Each row is a point. Before rounding, the points of a table are all equally far from one centre. They may lie mostly on one side of it. Where is the centre, to within rounding?
(in the rows, 128 means zero)

Points:
[[109 153  57]
 [ 94 164  88]
 [222  97  76]
 [132  78  79]
 [ 98 103 119]
 [118  87  81]
 [118 131  49]
 [ 95 175 123]]
Centre: [167 143 111]

Points, 19 rows:
[[164 171  88 144 194  38 156 157 109 179 136  92]
 [185 147 112 151 162  60 125 134 112 211 142  79]
 [185 144  84 140 173  69 131 147  70 198 136 148]
 [155 129  63 128 170  66 153 152  97 208 105  55]
 [144 150  61 120 180  68 196 129  61 177 102  89]
 [138 200  71 135 190  81 157 123 122 190 170  94]
 [132 163 110 108 159  62 124  75 119 181 155  94]
 [131 122  60 146 179  34 154 132  52 166 116 121]
 [136 147  98 136 198  48 141 123  97 212 108  80]
 [203 138  73 149 194  62 176 125 113 200 140  89]
 [142 162 131  99 169  64 140 141 126 209 133 102]
 [200 129  90 151 202 109 133 114 105 202 170 120]
 [143 111 101 132 167  88 175 171  73 233 134  97]
 [163 145 123 141 122  52 103 144 128 163  98 104]
 [182 164  77 128 199  68 140 104  99 177 167 114]
 [120 150  87 160 162  74  98  84 102 170 182  87]
 [183 153  75 122 219  67 141 121 107 153 143 106]
 [188 137  82  94 123  92 142 116 107 199  97 104]
 [205 145  99 171 127 103 163 141  82 203 156 101]]
Centre: [131 122  87 154 153 103 161 126 123 162 131 118]
